Each row is a point. The ring and each string are closed loops that go straight from each point to the next, and from the last back to the first. Before rounding, they use only three directions, however many columns there are. Count how often each string passes through the ring. Passing back the other way cancels.
(in the rows, 128 means zero)

Ring:
[[128 150 108 170]
 [137 164 149 151]
 [134 161 160 129]
 [121 143 151  96]
 [106 125 114  96]
 [106 123  87 128]
 [114 132  86 151]]
String:
[[151 159 169 118]
 [117 173 181 123]
 [114 163 157 130]
 [125 153 141 133]
 [164 142 129 135]
 [152 173 157 165]
 [122 182 153 182]
 [108 165 133 165]
 [114 150 124 144]
 [147 138 108 147]
 [145 141  88 180]
 [108 150  94 181]
 [ 99 152 107 164]
 [116 145 114 146]
 [159 131 101 146]
 [155 142  96 175]
 [120 169 116 199]
 [156 156 121 176]
 [157 150 127 153]
 [145 172 156 163]
 [115 191 187 157]
 [113 169 163 137]
 [135 147 135 129]
 [156 141 134 124]]
Times through: 4
String, 25 rows:
[[133 130 122 108]
 [126 136 120 121]
 [132 119 105 103]
 [ 96 110  90  92]
 [ 74 118  87 106]
 [ 76 133 101 122]
 [113 132 104 127]
 [141 125 100 126]
 [123 114  78 123]
 [144 116  89 122]
 [118 133 109 124]
 [ 87 130 106 112]
 [ 93 132 114 109]
 [119 134 119 116]
 [135 126 118 104]
 [118 139 128 116]
 [ 98 146 148 100]
 [129 140 129 118]
 [151 133 127 114]
 [143 142 157  93]
 [106 160 187  83]
 [100 157 168  98]
 [ 85 159 178  85]
 [113 142 162  76]
 [140 126 135  84]]
Times through: 1

Ring:
[[ 97 174 165 151 138 105]
 [111 171 185 176 130 104]
 [120 161 186 175 122 109]
 [136 133 172 150 106 125]
 [146 112 156 124 102 137]
 [151  94 130  88 106 148]
 [144  95 119  74 112 148]
 [125 109 112  67 120 143]
 [105 131 117  78 127 132]
 [ 93 156 136 109 134 118]]
String, 25 rows:
[[ 77 161 123  91 135 118]
 [ 94 143 125  91 123 126]
 [114 135 137 105 124 128]
 [126 125 129  94 133 132]
 [127  99  96  46 124 149]
 [119  99 100  49 105 151]
 [127 113 128  88 111 140]
 [154 102 138 102 117 141]
 [176  73 131  86 102 156]
 [165  78 133  89  94 155]
 [164 103 155 123 115 138]
 [135 119 146 114 112 134]
 [130 104 130  87  94 145]
 [167  69 124  75  89 161]
 [171  88 139 101 115 147]
 [148 110 141 107 121 137]
 [120 116 125  85 110 139]
 [119 113 116  72 113 141]
 [126 130 143 113 124 128]
 [121 129 126  91 138 130]
 [ 89 144 112  75 135 126]
 [ 80 152 119  84 127 123]
 [108 143 142 113 124 123]
 [117 145 150 125 132 120]
 [ 88 165 137 112 143 113]]
Times through: 2

Ring, 9 rows:
[[ 62 126 107 121 115 139 127 105 148]
 [ 71 148 101 119 120 141 132 122 139]
 [102 163 107 114 116 142 136 133 133]
 [136 161 127 118 112 136 138 133 131]
 [158 147 150 132 114 126 140 132 129]
 [166 124 173 150 120 114 141 126 129]
 [150 107 175 154 120 112 137 114 136]
 [102 100 146 138 112 124 127  95 151]
 [ 81 105 129 129 110 131 125  93 154]]
String, 23 rows:
[[ 83 173  83  93 105 155 130 125 141]
 [ 97 143 118 123 117 136 133 122 138]
 [ 91 139 123 136 128 130 136 128 132]
 [ 47 133  97 122 121 141 128 111 145]
 [ 34 117  88 103 101 149 116  83 165]
 [ 37 103  93  96  89 150 110  65 176]
 [ 75  98 131 133 113 128 124  90 155]
 [113 122 146 147 127 121 137 121 134]
 [ 93 112 128 119 102 135 123  91 156]
 [ 75  95 121 108  90 140 115  68 171]
 [ 67  89 125 121 100 134 117  73 167]
 [ 95 114 139 144 124 123 133 112 140]
 [ 91 124 125 126 114 133 129 107 146]
 [ 62 129  96 102 100 148 121  93 158]
 [ 34 145  75 101 109 153 123 105 152]
 [ 76 149  97 107 109 146 128 114 145]
 [110 138 133 136 124 128 137 127 132]
 [103 173 106 119 124 141 140 145 125]
 [104 188  82  81  96 160 131 129 140]
 [110 173  94  85  92 155 129 119 145]
 [116 136 135 132 119 129 136 123 135]
 [123 153 133 136 127 129 142 140 124]
 [107 180 100 109 117 146 139 143 127]]
Times through: 1
String:
[[149 120 158 132 106 124 133 109 142]
 [136 123 156 144 120 120 137 120 135]
 [145 116 172 162 132 110 142 128 127]
 [157  93 189 163 122 106 137 109 137]
 [126  90 161 133 100 122 125  83 157]
 [103  92 145 127 100 128 122  80 161]
 [ 68  86 120 105  85 140 111  58 178]
 [ 85 116 121 117 104 137 124  94 155]
 [108 127 138 138 122 126 135 119 136]
 [ 85 123 131 145 130 125 135 120 136]
 [ 49 128 102 125 122 138 128 110 145]
 [ 34 138  78 101 107 152 121 100 155]
 [ 71 138  99 105 104 146 125 104 152]
 [103 133 129 132 119 130 134 119 138]
 [ 86 134 126 145 134 126 138 130 130]
 [ 40 136  92 121 123 142 128 114 144]
 [ 43 130  88 104 105 149 121  96 157]
 [ 67 125 106 113 106 142 123  97 154]
 [ 41 108  97 104  97 146 115  76 168]
 [ 68  97 128 132 113 130 123  88 156]
 [113 111 156 159 133 114 139 121 132]
 [112  86 163 149 115 116 129  92 150]
 [129  87 166 139 104 119 126  85 155]
 [136 107 160 138 109 121 131 102 146]
 [131 122 154 144 120 121 137 119 135]
 [153 117 177 167 135 107 145 133 123]
 [186 110 197 166 125 103 144 126 126]
 [177 114 182 148 112 113 138 115 136]]
Times through: 4

Ring:
[[158 118  91 129 115 152 138 113 113 132 100]
 [153 123 100 137 130 147 132 126 113 116 119]
 [146 136 116 153 141 147 123 138 112 104 137]
 [137 124 128 150 146 146 116 128 122 108 150]
 [136  87 116 119 134 142 120  94 138 133 139]
 [136  76 112 111 122 146 123  76 143 150 127]
 [135 101 123 134 119 157 120  86 135 149 125]
 [135 162 146 189 122 176 114 122 112 131 128]
 [143 182 139 199 119 180 119 138 100 122 118]
 [150 159 119 173 115 171 128 128 103 128 107]]
String:
[[143  82 102 109 126 141 128  90 135 138 125]
 [138  47  99  82 131 129 126  70 152 146 135]
 [132  47 108  87 134 131 120  67 156 147 143]
 [132 108 131 141 137 150 114 104 133 128 146]
 [135 139 137 166 135 159 114 123 119 119 142]
 [143  85 103 112 121 146 129  86 135 145 119]
 [142  51  94  84 118 137 130  63 149 158 118]
 [142  37  89  71 118 132 132  55 154 162 118]
 [144  78  99 105 120 143 130  83 137 146 118]
 [138 138 131 163 134 158 117 125 117 118 137]
 [139 130 126 155 134 154 119 121 120 119 136]
 [143  89 104 115 130 141 127  98 132 132 128]
 [144  86 101 110 139 133 127 106 132 121 136]
 [141 145 128 164 155 144 116 153 110  88 155]
 [142 181 139 194 157 154 113 176  96  75 157]
 [148 167 124 178 146 153 121 162  98  88 140]
 [165  92  68  98 122 134 146 112 116 125 100]
 [163  78  67  89 112 138 147  92 124 143  92]
 [151  99  95 118 117 148 134  98 125 140 109]
 [148 145 117 161 126 160 126 130 109 119 120]
 [147 183 132 196 132 169 121 156  95 102 127]
 [163 115  80 122 109 152 145 110 111 137  88]
 [169  92  61  97 102 145 153  95 116 147  76]
 [155 156 109 165 123 161 132 140 100 114 111]
 [145 151 124 169 130 161 123 134 108 115 126]
 [148 121 108 139 124 153 129 114 118 128 117]
 [152 107  97 124 123 147 133 108 120 130 113]
 [144 154 126 171 138 157 121 143 107 105 135]
 [140 182 143 197 152 159 112 170  98  82 154]
 [136 184 150 202 165 154 107 180  98  69 170]
 [135 164 145 186 150 157 110 153 108  93 156]
 [139 131 126 155 136 154 119 124 119 116 138]]
Times through: 1

Ring:
[[117  88 125 124 114 102 152 110 144 128 127 124]
 [135  88 115 101 111 110 154 136 155 163 127 162]
 [135 120 111 103 125 129 134 147 141 160 128 173]
 [115 167 117 127 147 146 102 139 107 125 131 152]
 [ 91 169 126 144 146 130  97 120  84 102 140 120]
 [ 94 133 130 143 132 112 121 107 104 103 136 108]]
String, 24 rows:
[[144 128 110 108 133 145 131 146 153 150 118 174]
 [129 118 118 120 129 130 135 128 144 132 121 147]
 [121 115 116 107 120 114 134 141 127 158 137 160]
 [130  86 113  89 104  99 153 148 143 184 139 176]
 [144  58 115  95 100 100 174 131 177 171 122 162]
 [140  59 117  99 100  98 173 127 173 164 123 155]
 [126  67 116  90  95  84 164 139 146 184 140 165]
 [117 102 118 104 112 101 141 137 127 162 140 156]
 [126 108 120 121 124 121 141 123 145 132 123 141]
 [145  77 115 103 111 115 163 131 174 157 117 160]
 [143  81 106  72 100 102 157 165 152 210 139 201]
 [129 116 110  93 118 117 134 156 130 179 139 183]
 [121 134 112 102 126 123 122 153 116 165 140 174]
 [127 159 109 105 139 144 107 160 114 159 135 183]
 [123 180 112 124 154 161  95 149 111 128 127 165]
 [123 157 120 140 151 154 111 122 129 101 116 134]
 [104 193 120 141 159 156  84 134  88 104 133 139]
 [ 91 190 120 132 150 137  82 142  68 124 149 145]
 [ 91 188 120 133 150 137  84 140  70 121 147 143]
 [ 89 211 121 142 162 151  70 140  62 107 145 139]
 [115 174 121 146 157 158 100 122 115  93 119 129]
 [116 137 120 128 135 130 121 127 123 123 128 139]
 [111 164 114 115 140 135 102 150  97 146 142 165]
 [132 164 107 104 143 151 105 164 118 160 132 189]]
Times through: 1
